Every row gives one point. Each copy is the shape, with its points in the same order, turned, moved and blurred by noise. Say if it was mirrored as well.

Shape (7 x 2)
[[-16 -23]
 [  5  36]
 [ 83  20]
 [-14  54]
 [ 72 -37]
 [-56   3]
 [-30   0]]
Copy 1 (7 x 2)
[[ -9  -6]
 [-34  49]
 [ 32  94]
 [-60  49]
 [ 66  44]
 [-57 -17]
 [-35  -1]]
Copy 1 is: only turned
Copy 2 (7 x 2)
[[-41  11]
 [ 26  28]
 [ 50 -56]
 [ 22  51]
 [ -9 -63]
 [-41  61]
 [-36  36]]
Copy 2 is: only turned
Copy 3 (7 x 2)
[[-30  -9]
 [ 32 -14]
 [ 54  61]
 [ 39 -42]
 [ -3  77]
 [-23 -55]
 [-16 -32]]
Copy 3 is: mirrored
Copy 4 (7 x 2)
[[ -5 -27]
 [ -4  36]
 [ 85  37]
 [-22  51]
 [ 89 -19]
 [-47 -14]
 [-26  -8]]
Copy 4 is: only turned

Shape (6 x 3)
[[ 23   9 -27]
 [ 27  -1  12]
 [ 41 -11  37]
 [-58   1   7]
 [ 36  58  60]
 [ 64 -38  -1]]
Copy 1 (6 x 3)
[[-31  15 -17]
 [ -4  30  10]
 [  0  51  33]
 [ 43 -29 -15]
 [ 34  95 -14]
 [-48  37  43]]
Copy 1 is: mirrored
Copy 2 (6 x 3)
[[ -3  41 -48]
 [ 20  34 -30]
 [ 50  32  -6]
 [-21 -48  12]
 [ 73  -8 -62]
 [ 25  81 -10]]
Copy 2 is: mirrored
Copy 3 (6 x 3)
[[ 30  -2 -14]
 [ 28  -2  29]
 [ 36 -16  53]
 [-60   5  11]
 [ 45  56  68]
 [ 58 -50  22]]
Copy 3 is: only turned
Copy 4 (6 x 3)
[[ 38  27  -3]
 [ 30  19  36]
 [ 12  23  65]
 [-17 -43  -8]
 [ 71 -26  75]
 [ 14  68  37]]
Copy 4 is: mirrored

Shape (10 x 4)
[[-80  34   1 -31]
 [ -1  19 -33 -47]
 [ 63 -32  11  -6]
 [-26 -50 -14 -45]
 [ -8 -61 -45 -20]
 [ -2  -6  38  22]
 [ 12  55   1 -19]
 [ 12  10  -1 -18]
 [ 51  27   9  20]
 [ 10  36  10 -79]]
Copy 1 (10 x 4)
[[-62  37 -60  35]
 [ 20  42 -48   0]
 [ 59 -31  11  -6]
 [ -1 -26 -73 -23]
 [  6 -17 -48 -57]
 [-15 -31  14  27]
 [ 14  46  -1  44]
 [ 13  12 -15  12]
 [ 33  12  39  23]
 [ 38  31 -64  53]]
Copy 1 is: mirrored
Copy 2 (10 x 4)
[[-71  74 -13  -6]
 [ -7  37 -60 -28]
 [ 49 -25 -10 -18]
 [ -1  39  -4 -78]
 [ -3   1 -27 -95]
 [-12 -12  24   0]
 [ -3  26 -41  29]
 [  3  14 -26  -9]
 [ 11 -29 -28  28]
 [ 25  75 -38  11]]
Copy 2 is: only turned
Copy 3 (10 x 4)
[[-22  86  -4 -45]
 [ 31  19 -44 -26]
 [ 34 -59  14  -9]
 [-17  -3 -18 -74]
 [-32 -36 -44 -47]
 [ -3  -8  47   1]
 [ 39  42 -11  12]
 [ 19   3  -5  -8]
 [ 35 -18   9  36]
 [ 59  35 -12 -47]]
Copy 3 is: only turned

Shape (12 x 6)
[[  9   2 -33  32 -48 -40]
 [ 36   6  10  -5  32  -5]
 [ 13  36  34  35  33   6]
 [-38  35 -12  30  44 -10]
 [-21 -47 -35 -22 -19  -2]
 [ -6   1   6 -22 -24  -4]
 [ -4  30  32  10  37  35]
 [ 40   1 -31  28  21  20]
 [ 34 -46  18 -46 -37 -24]
 [ 45 -52  23 -42   8  33]
 [ 45  38 -29  27 -24 -12]
 [-12  30   5 -41   2  -6]]
Copy 1 (12 x 6)
[[-32 -14 -56 -31 -28 -10]
 [ 12 -18  -6   5  47   5]
 [-23  23   1   6  54  34]
 [-13  62 -22 -22  47 -14]
 [ 37   1 -19  -1 -36 -45]
 [ -1  -7  15 -15 -12 -17]
 [  6  36  25   5  45  29]
 [ 32   0 -44 -10  26  33]
 [  8 -66  12  19 -25 -33]
 [ 57 -43  22  40   1   2]
 [-16 -24 -39 -49  11  32]
 [  2   0  32 -33  21 -25]]
Copy 1 is: mirrored
Copy 2 (12 x 6)
[[  1 -30 -16  53  -5  -2]
 [ 29  46  13 -15  20 -25]
 [-12  46  60  11  27 -31]
 [-65  32  29 -10  18 -10]
 [ 14 -40 -16 -30  -9  26]
 [ 14  -6  12 -15 -33  -3]
 [-17  47  67 -16  10 -10]
 [ 17  28  12  13  52  15]
 [ 79 -29   6 -17 -35 -31]
 [ 95   3  30 -48   5  -3]
 [ 17  41 -15  50  17   1]
 [ -6  32   8 -23 -49  -7]]
Copy 2 is: only turned
Copy 3 (12 x 6)
[[-16  -4 -24  51 -42 -33]
 [ 40   0  28  -1   5 -27]
 [  5   7  53  13  31 -54]
 [-23  56  50  28   5 -23]
 [-10   3 -15   9 -35  40]
 [-10   0 -10 -17 -14 -13]
 [ -1  13  46  -9  50 -30]
 [ 37   1   5  48  23  -8]
 [ 29 -44 -24 -33 -49   0]
 [ 48 -46   5 -36   9  26]
 [ 20   5 -28  49   2 -55]
 [  4  33  -3 -34  -4 -25]]
Copy 3 is: mirrored

Shape (11 x 8)
[[ 11  38 -28  -2   7  -7 -25   7]
 [-43  33 -24  18 -41   3  -2  17]
 [  3   4 -32 -30  14   3   8 -20]
 [-41  56 -82  -2 -17  32 -16  33]
 [ -7 -35  -1  78  20  26  -2  16]
 [-14 -53 -18 -24 -45  -6  -6  13]
 [-25 -13  23 -25 -47  68 -20  18]
 [-18  18  60 -43 -25  25  28  47]
 [-10 -40  81  30  32 -41 -14  30]
 [ 31 -16 -19 -41 -42   2   1  22]
 [  0  39  12  21 -67 -60  -3  -3]]
Copy 1 (11 x 8)
[[ 14   0 -17  32   8 -18 -26 -10]
 [ 14 -12   5  -3 -29  44 -17  -6]
 [ -3  13 -14  -5  26 -19 -21  20]
 [ 49  -6  -2  21 -36  25 -64  30]
 [-28 -21  75 -24  11  -5 -27 -49]
 [ -2 -48 -17 -52  16   6  -3  12]
 [ 32 -46   1 -20  61  73 -19  10]
 [-34 -33 -28  26  53  71  14  20]
 [-95 -42 -10 -13  48   6  -4 -74]
 [ 18 -48 -25  -3  27 -14  17  32]
 [ 10 -23 -58   3 -45  15  43 -44]]
Copy 1 is: mirrored
Copy 2 (11 x 8)
[[ 27  43  -9 -13  -9   7 -29  27]
 [ 52  33  39   9  37 -10  -8  19]
 [ 21  35 -24 -31 -14 -19   1 -16]
 [ 89  60  29 -24  10  37   5  12]
 [-19 -31  37  12  19  39 -44 -25]
 [ 33 -33  15  -7  -8 -49  20   5]
 [  2  22  78  13 -33 -20  33   3]
 [-30  40  30  34   7 -24  62  33]
 [-82 -36   9  -7  31 -13 -24  52]
 [ 35   1 -15  23 -39 -37  21  20]
 [ 32  22   1  36  45 -62 -45  56]]
Copy 2 is: mirrored

Shape (12 x 9)
[[ 47 -14 -45 -37 -56 -35 -52   8  -4]
 [  1  -5   4  30  13  17 -15  -2   8]
 [ -2  36  25 -24   9 -35 -35 -39 -40]
 [ -2  56  26  13  24 -26  12  29 -13]
 [ -3  26  29  35 -38  12  20  51 -50]
 [ 50  36  33   2   4  36   7  18 -55]
 [-17  40 -39  -6  19 -32 -16  42  29]
 [ 10   5  -5   7 -19  17  14 -29  21]
 [ 28 -28  41  16 -57  50 -30 -25  28]
 [-15  -2   8 -14   0 -30 -14  11  26]
 [  6 -19  31 -22  16 -31  -4 -19 -12]
 [-17  62 -18 -41 -28  48  -9  -9 -43]]
Copy 1 (12 x 9)
[[  4  40 -59 -10 -42  45 -32  46  18]
 [  9 -10  -3  28  15 -23  -6  15 -20]
 [-21  29  21 -50  -6 -11 -52   4 -37]
 [-20  27  58   6  24 -23 -26  60 -24]
 [  5  42  53  19   7  17  44  48 -43]
 [ 16  -2  25 -30   7   0  16  71 -71]
 [-41  32   1  26  13 -34 -27  63  38]
 [ 13  -2 -18   4  51  13 -12  16  -9]
 [  6 -36 -34  30  15  61   7  -8 -51]
 [-23  -1  15  14   2   5 -35  20  24]
 [ 13 -14  31 -21  -6   6 -44   8   1]
 [-41  35 -19 -60  30  -4  41  32 -28]]
Copy 1 is: only turned
Copy 2 (12 x 9)
[[-53   8   4 -65  39 -68 -13  62   0]
 [  0  15 -11  20   8   8 -11   1   7]
 [ 39   1   3 -31  31 -36  59  -3   3]
 [  2 -32  12 -17  12  28  53  10  31]
 [-42 -10  37 -28  49  59  22 -19  -8]
 [  3 -49  44   5  75  14   5 -12  -5]
 [-45 -20 -21 -20 -18  -8  36  28  50]
 [-10  -4  15  -1 -13 -13 -12  -7 -29]
 [ 11  20  -8 -31  25   3 -78 -20 -37]
 [-10  -2 -37 -31  -7  -4  24  30  -2]
 [ 27   0 -12  -8  27 -14  31  36 -32]
 [-39 -31   0 -19  39 -45  26 -70   0]]
Copy 2 is: mirrored
Copy 3 (12 x 9)
[[ -3  90  -4  24  24  36 -29 -21  -4]
 [  7   0  -1  -1 -12 -15  26  19  -2]
 [-33   1  28  44   4 -20 -26 -39  46]
 [  4 -28 -31  31  12 -59 -30  15  27]
 [ 28  -6 -27  18 -66 -19 -54  51  26]
 [ 54 -30 -15  58 -41  14 -20  -4  39]
 [-19  -2 -35  29  55 -39 -33  29 -20]
 [ -7   1 -20   2  -1  20  28  28  37]
 [ 38  39  29 -29 -17  26  38  37  56]
 [-17  16  -7 -18  33 -29 -12   5   4]
 [ -4  -4   0 -10   5 -23  -7 -37  15]
 [-14 -32  17  49   4  57 -44  37  38]]
Copy 3 is: mirrored
Copy 4 (12 x 9)
[[-18 -64  36 -40  54  14   4  -7  57]
 [  1  -7 -11 -10  -9  10 -24   5 -41]
 [-41  -6 -15 -19 -51  -9  -7 -36  39]
 [ 11  44 -24 -29 -15 -32 -44  -9  11]
 [ 49  -1  25  -3 -36 -14 -79 -13   8]
 [ 16  -1   8 -51 -54  32 -78   7  13]
 [-11  55  14  -7  43 -28 -11   8  15]
 [  9 -28 -25   4  -6   1 -10  43  -3]
 [ 10 -95  -4 -31 -20 -22 -22  41 -41]
 [  7   5  -1 -18   4 -32  20  12   5]
 [ 12  -8  -8 -27 -34 -10  26 -17   1]
 [-42  -6  38   2 -57   1 -51  42  34]]
Copy 4 is: mirrored

Shape (17 x 11)
[[-21   3  26  38   6 -73  16   0 -36 -41   2]
 [ 57 -10 -47 -40   8  23  28  15 -22  45 -36]
 [  7  34  36 -18 -56 -22 -31   8 -23 -34  22]
 [ 10  -6 -27  -4  31  58  57  -2  32 -10   7]
 [ 13 -28   7  43   1 -13  11  33 -20  21  18]
 [ 16  81  42   5   8 -60  41   4   4  -5  44]
 [ 41 -31  14 -51  45 -43  -4  19 -10 -41 -11]
 [-33  27  21  26   0  14   0 -28 -24 -36  -4]
 [ 64  -1  65  11  10  77  12  26  33  37 -60]
 [ 40  48 -36  37  -2  -5   5   6  12  55 -15]
 [ -3 -10  34  36  36  37 -13  32 -24 -50 -56]
 [ 51 -12  25  40 -27 -36  20 -59 -35 -13  26]
 [ 37 -27  29 -30  21  37  35   6 -42 -47  42]
 [-34   7  -7 -34  11 -18  36   1 -24  30  23]
 [ 32 -52  -2  14 -17 -37 -48 -22 -20  56  -7]
 [ 14 -46  16  12 -51 -27  25  33 -22  -1   6]
 [-55  26 -31 -51  -8  45 -19 -21  -8  -7 -30]]
Copy 1 (17 x 11)
[[-72  25   0  -8  35 -29  19 -25 -47 -32 -45]
 [ 34 -16  15 -34 -35  35   0  62  28  -8 -15]
 [-38  -6   3  -1 -12 -35 -73 -28 -38 -26 -26]
 [ 11  16  15  18   0  43   2 -17  78 -32 -47]
 [-18  22   9 -10  52  14   7  -2  -8 -23  18]
 [-40  66   2  11   6 -81 -32   9   8 -52 -49]
 [-27  -4  79 -53  18 -16  -9  -3   2  15 -69]
 [-42   0   2  52   5  16  -7 -30 -20 -39 -57]
 [ 72  45  73  51 -27  35 -16   3  -1   7   9]
 [ 44  21 -43  10   4 -13  -8  46   1 -17 -10]
 [ -6  34  42  23  18  74  -5 -30 -47  -3 -59]
 [ -7 -32  26   6  28 -55  18 -17 -29 -86  -7]
 [-29 -10  80 -15  10  28 -37 -14  29 -70 -37]
 [-69  -1  -1   5  -6  -5  -3  30  43 -11 -17]
 [  1 -60   7  -1  42 -26   6  28 -32  19  21]
 [-29   4  13 -40   5   0   4 -31 -16 -23  32]
 [-37 -45 -23  46 -48  41 -28  -5  22  18 -62]]
Copy 1 is: mirrored
Copy 2 (17 x 11)
[[ 25  13  28  58 -42 -48   5  -3 -52  21  34]
 [-16   3 -79 -13  63  -7  16  15  -6  31 -13]
 [  3 -18 -10 -15 -73  -6 -48  -4 -20  19  45]
 [-24   7  -7 -38  20  20  63  46   9 -17 -10]
 [ 21  -6   7  19   6 -37   8  30  17  48  35]
 [  9  28 -16 -27 -77 -66  39 -13 -34 -10  65]
 [ 54  69 -23  -4   8  -5 -37   8 -33  16  -4]
 [-34 -10  38   9 -25  -2  -2  -2 -37   6  29]
 [ -1 -30   3 -95  44  -4  34 -39  50  54 -18]
 [-40 -21 -39  -1  19 -60  28 -16  36  -6  35]
 [-11   4  71 -19  22 -19 -18 -16 -15  46 -32]
 [ 58 -56   0  23   0 -15  13  -4 -44 -12  65]
 [ 45  11  16 -60  13  24  -6  58 -52  26  26]
 [-29  39 -39  16 -24   8  30  22 -14  35  47]
 [ 22 -22 -41  49  35  -4 -23 -39  34  33  64]
 [ 39 -38 -19  27 -23 -25   0  26   0  63  13]
 [-86   9 -23   9 -21  53 -16  -4 -14  16 -12]]
Copy 2 is: mirrored

Shape (16 x 12)
[[  9  35 -30 -48   6  46 -11 -31  19 -11 -24 -18]
 [-10  27 -37  -8 -39  18 -21 -31  -2 -16 -13 -42]
 [  8 -22   1  27  18 -32  60  14 -31 -22   5  -5]
 [-28 -39  15  44  44   7  44  28 -20  11   9 -27]
 [-41  -6  18  57   9   2  41 -10   0  -6  -2   8]
 [ 48  45  -9  12   3  44  17 -51  36  -6 -13 -67]
 [ 11   7  -5  27 -16  28 -34  -3 -26 -26 -24   1]
 [ 35  -1   7 -20  16  -9 -15  25  64 -13  32  14]
 [-29   5  -2  49  46 -51  16  17 -13  -5  -7   8]
 [-18   5 -23   5 -30  22  -6 -41  -4 -22  31 -31]
 [-13  28 -45  42 -14  30  13   7 -14  -6  33 -23]
 [  3   1 -35   4 -52  15 -13 -17  25   4 -28 -29]
 [ 22  54  -8 -21 -34  34  -1 -21   2  32 -14 -28]
 [  6 -19  33  30  46 -28  49   7  -8   2  13  48]
 [ -2  17  45 -19  -1 -22 -12  37  22 -34  24  -2]
 [ 11   8 -11  -1 -13   6 -38 -34  -1  13  22 -36]]
Copy 1 (16 x 12)
[[-27  33 -22 -22  19  41  29  17  12   4 -30  53]
 [-54  48  12 -14  -7  18  35  17  10  25 -31   9]
 [ 15  25  16  47  18 -38 -18  19 -43 -23 -14 -25]
 [ -9 -19  20  17  54 -62 -27   9  -4 -25  -8 -34]
 [ -3   6  53  25  16 -49 -33  18  20  -7 -20   7]
 [-19  84   9 -12  67   0  45 -10  12  19 -11  45]
 [ -5   9  50  -2  -1  38  27  -1   7   3 -25  -9]
 [ 21  24 -52  34  -5   5   1 -52  36 -14  -6  12]
 [  8  25  25  19  14 -17 -76   1  -1 -11 -25 -35]
 [-69  30  24  24  -6  -3  24   6   9  12  -8  18]
 [-39  24  23  45  33   2  11  33  27  31  -9 -19]
 [-22  35   4 -18 -16 -11  42   2  19  48 -39   7]
 [ -9  53  -4 -33  11  18  41  34  26  27  16  24]
 [ 46  -2  19  43  12 -35 -58  -2 -14 -29  12   8]
 [  7  37 -18  23 -25   0   2 -18  41 -60  -6 -19]
 [-48  35   7 -16  -1  14  17 -21   9  21  17   3]]
Copy 1 is: only turned
Copy 2 (16 x 12)
[[-46  16 -25 -12 -24  22 -33   0  10  -1  38 -49]
 [-63   0 -34  37 -10 -17 -14  -1   2  -2   7 -40]
 [ -8  39   7   4 -13  12  29  17  -3   9 -41  63]
 [-10  18  34  36 -30  18   9  53  32  15 -18  70]
 [-17  37 -18  40 -22  -4 -12  17  32   4  -6  75]
 [-19  28 -54  18 -27   8  42  25  22   9  58 -50]
 [-14  17 -33  44   6   8 -41  22 -27  16  -2   1]
 [ 16 -16   0 -44  31   7 -14  11   7 -23  40  17]
 [ -4  21  -3   9  13   0 -15  12  51  34 -40  64]
 [-64   2 -18  43  -1 -15   3  -6  -4  -4  30   4]
 [-58  44   3  36  12 -34   1  39   4  11  15  10]
 [-44  -8 -52  13 -22 -27 -21  31  -6 -18   7 -23]
 [-24  19 -22   2 -43 -35 -19   6  -7  19  37 -45]
 [ 15  36   3 -18 -13  20  -4   3   9  27  -4  95]
 [ 36  -6  23   4  22  -4 -18 -24  10 -20  15  18]
 [-38 -29 -20  19   0 -17  -4   6   0  31  33  -9]]
Copy 2 is: only turned
